Each row of a before or after table is a point. One or more steps were done to the points. Then noise was added and the rows were shuffled. The steps act on columns, c1 being the first. Write out the steps. A step turns or swaps two columns, mirrors them in a line or flattens them onto one, adds a multiple of one to another, or multiplies or shifts one. Angles are multiples of 10 degrees, from the lower column toward the higher: turns from -170 to 170, lines from 10 to 170 but not 90. Use the fewest steps. Two steps may share a column if one is a turn and the other turns, adds or multiplies; they go together, in the order done. Otherwise the lowest column goes first.

Before, 10 rows:
[[ 31 -54]
 [ 10 -49]
 [ 16  29]
 [ 49 -33]
 [-39  21]
 [-17  13]
 [ -1 -30]
 [ 40  14]
 [-40  -4]
 [-34  17]]
After (10 x 2):
[[ 37  29]
 [ 52  -1]
 [-39 -18]
 [-36   0]
 [ 33 -47]
 [ 18  36]
 [  1 -46]
 [-18   8]
 [-33   0]
 [  3 -34]]
Steps: add 0.5 times c1 to c2

Before (12 x 6):
[[-11  -3   4 -26 -13 -35]
 [-12  -6  -4   5  -7 -52]
 [-12   1  -4  14   6  11]
 [ -9 -14   4   2 -13   8]
 [ -9  -4  16   9   8  16]
 [ -6   5  10   9 -14  -9]
 [  3   5  -5   8   4  -3]
 [ -8   8  12 -22  -9  15]
 [ 11  14   3 -37  -8  11]
 [ -4 -12   3  -3  -8  14]
 [ -1  -4  -4  14  -9   7]
 [ 21 -15  12 -18 -11   2]]
After:
[[ -8 -14 -14  10 -13   9]
 [ 10  11  10  41  -8  10]
 [  1   5   1 -11   4  -4]
 [-10   2 -19  -4   9  11]
 [ -2  -6 -13  -8  -9   7]
 [ -6   6 -10  39  -8  13]
 [-10  -3 -37  19   9  16]
 [ -5 -13 -18  17  -9  13]
 [ 21 -16   2  22 -11   5]
 [ -8   6  -5 -10 -12  -9]
 [-13  -3  56 -11 -14 -35]
 [-13  -7  58 -57  -7 -51]]
Steps: add 1.5 times c6 to c3; turn c3 and c4 by 140 degrees

Before (10 x 9):
[[ 25   6  -2  11 -18   0  17  60  -6]
 [ 53   4 -12   4 -14 -10  -6  27   5]
 [ 39 -18  12 -11 -40  27   9  -9  28]
 [ 38 -24   2 -22  -8   1  22  -4  33]
 [ 45  13  13  32  -2  -9  24  27  19]
 [-11   0  18  22 -21 -22 -42  37  31]
 [ 39   0  -9  -5 -41  -8  34   2  19]
 [-17  21   4  27  -3   3 -22  12  24]
 [ -9  30  29  -4 -20  -6 -28  24  23]
 [ -4   2  26  18 -10 -19 -25  13  -2]]
After:
[[-14  17  26 -11 -10 -13 -27  14  -3]
 [-29  12   3 -33  -5  10 -21  12   2]
 [ 16   6  -2 -10 -19  31  15  59  -3]
 [ 33  22  13 -29  -2   3  22  28   0]
 [ 28  -6   1  33  -8   0  21  -4   2]
 [-22  19  18 -10 -24  -4 -41  38   1]
 [ 44   1 -12  -7 -15   2  -6  29   2]
 [-17 -19  30 -23 -21   5 -30  24  -2]
 [ 29   0  11  21 -42  23  10  -9  -2]
 [ 30  -7 -11   3 -39  -7  34   2  -1]]
Steps: shift c1 by -10; turn c2 and c4 by -120 degrees; add 0.5 times c8 to c6; multiply c9 by 0

Before (8 x 14):
[[-14  23  13 -19  29  -5  -8  12   6 -26 -15   4   0 -31]
 [-25 -14  -9   7  14  -2  -4  -5   0  25  -4  20  17 -24]
 [ -9  15 -13   5 -17  -3  42  20  18  -3  -9 -12  -8 -17]
 [-25  30 -11   0 -31  34  43   8  -4  21  15 -10  26   2]
 [ 14  -3 -25  29  11   7  50   1 -20  20  10   0  16 -24]
 [ 27 -23  17  -3  -5  49  14  -5 -14  14 -23 -43 -27  31]
 [-14  28  12  27 -21  11  -3  -4   2  36  -4 -23  -4   1]
 [-18  15  10  25 -19   3  -5  22   7 -19 -27  -5 -20   0]]
After:
[[-13   8   8  15   1  12   7  13   2  13 -21  -6  22 -27]
 [ 28  23  15  21   1  49   3   5 -14   6 -44 -23 -21  34]
 [ -9 -12 -14  11  -3  -4  35  10  20  10 -11  -9 -19 -19]
 [-26  11 -16 -22  -4  35  44  18  -4  13 -11  15 -11 -27]
 [-14 -23  18 -10   4  -5 -17  -5   7  -7   2 -15  -9 -30]
 [-25 -26  -6 -12  -3  -1   1  12   0   8  20  -2  14   4]
 [ 14 -25 -20   1  -5   8  61  10 -18   8   0   8   3  -7]
 [-17   4   8  29   1   3   1   2   8   3  -5 -26  13 -13]]
Steps: turn c2 and c14 by -70 degrees; flatten c3 and c5 onto the line at 10 degrees; turn c4 and c13 by 60 degrees; turn c7 and c13 by -30 degrees; flatten c8 and c10 onto the line at 40 degrees; swap c11 and c12

Before (10 x 24):
[[ -3 -21 -14  -7  -1  13  -9   2  -7  10 -16  26 -38  22  27  15  12 -21
  -14   7  12   0  -3   2]
 [  3 -17 -22  -4   5  -3  -5   1   0  -1  10  -7  -4  -6   8  -7   4  -4
  -10 -18 -22  -5  19 -18]
 [ 12 -14 -14   5 -14  -4  -8  11   0   1   6 -10 -15  11  19   2   4   5
   20  16  -8   3  10  13]
 [  8 -10 -21   9  -8   6  11   7   1  -3   7   1   3  -5 -14   2  -3 -16
    0   8 -11  -4  17  15]
 [  7  14 -13  11  -8  -1  -2   1  -5  -6   7  37   3  -5 -14 -60   4  -8
  -11   9 -16   9   2  14]
 [  9 -19   6   3  -1  10  -7  -1  -3   1   9  -8   2  -6  -8  -2  16  -1
   -2   3 -21 -11   1  13]
 [-10 -20 -13  -4  -7   9  -2  18   1  -3   0 -11   4  10  31  20   3   1
   -4   1  14   7  -3   2]
 [-22  16 -13  -4 -17  10  19   0  -5  -3  10 -11 -24  -4  -9   2  19  -8
    1  10 -20   5  19  20]
 [-33  -1 -18  -8  -8  14 -13   9  -4  -5   4  24   1  20  -4  11  -2  -2
   -6  14  18  -8  -5  14]
 [ -8 -20 -21   1  -4   1  -6  -3  -2  -8   8  -7  -3  19  -6  21  -2   1
  -14  -3  -5   4  -2  15]]
After:
[[-10   0 -10   7  -8  14 -14  -8  -4  -5   4  25  -5   7  -5   4  -1  -2
   -5  34  18 -17 -11  14]
 [  3 -22 -10   8  -1  14 -10  23  -6  11 -15  26 -31  10  26   9  12 -21
  -14   6  12  -9 -11   1]
 [ -7 -19 -19  10  -4   1  -6   3  -2  -8   8  -7   0  13  -6  15  -3   1
  -14   5  -5 -11 -14  15]
 [ 11  14 -16   2  -8  -1  -1  -3  -5  -5   7  38   2   2 -14 -45   3  -8
  -11   1 -16  -1  40  13]
 [ 12  -9 -13   2  -8   5  12  -7  -1  -2   7   1  -2   1 -13  12  -2 -16
    0  -1 -10 -16  11  15]
 [-11 -16 -14  -5   4  -3  -5   2   0  -1  10  -7  -4  -5   9   8   5  -4
  -11 -14 -22 -18  18 -19]
 [ -7  16 -13  -5 -17  10  19  15  -5  -2  10 -11 -18  -5  -9  13  18  -8
    1  24 -20  -5  14  20]
 [ -6 -20 -15   4  -7   7  -2 -16   1  -3  -1 -11  -7   5  31  12   2   1
   -5   8  14  -3 -16   3]
 [ 20 -14 -13   7 -13  -4  -9   1   1   1   6 -10 -19   9  19   8   4   5
   20   1  -7  -8   7  14]
 [  8 -19  11  -3  -1  10  -8   0  -2   1   9  -7   2  -3  -8  -2  16  -1
   -3  -4 -23  -4   1  13]]
Steps: turn c1 and c20 by -50 degrees; turn c3 and c22 by 40 degrees; flatten c4 and c14 onto the line at 50 degrees; mirror c8 and c13 in the line at 110 degrees; turn c16 and c23 by -40 degrees
